Every row gives one point. Examples show where two turns around zero, p and q, send a point. Where does a point land after both, in the order given? Backwards means that the second turn is done in reverse. Each puzzle has new turns, and all numbers are rounded.
(in the rows, 128 means zero)

Turn p:
[101 149] -> [94 132]
[183 147] -> [165 173]
[113 143] -> [107 133]
[115 72] -> [146 73]
Turn q:
[123 97] -> [99 115]
[152 100] -> [118 93]
[109 187] -> [167 176]
Where do these land?
q, then p: [145 141] -> [149 132]
p, then q: [126 118] -> [122 120]
p, then q: [151 64] -> [121 60]
q, then p: [115 124] -> [115 130]
q, then p: [102 194] -> [133 199]

Turn p:
[105 111 96 70] -> [119 161 87 176]
[119 116 176 128] -> [89 98 133 123]
[189 137 123 185] -> [154 143 172 63]
[95 149 135 85] -> [118 118 123 185]
[132 127 111 172] -> [160 120 125 94]
Turn q:
[186 145 137 131] -> [134 147 140 185]
[180 177 122 97] -> [137 185 165 166]
[99 93 159 104] -> [167 93 130 98]
[144 105 58 123] -> [126 175 69 123]
[97 116 156 123] -> [139 95 140 104]
[67 128 103 142] -> [95 119 114 72]
[123 134 161 175] -> [98 84 138 148]
Where do these land?
q, then p: [122 90 129 159] -> [140 151 88 114]
p, then q: [150 121 154 179] -> [186 129 141 111]
q, then p: [120 162 80 81] -> [138 123 178 184]
q, then p: [121 145 116 49] -> [109 146 200 157]
p, then q: [98 149 136 122] -> [122 107 100 141]
q, then p: [157 102 152 178] -> [147 121 87 78]
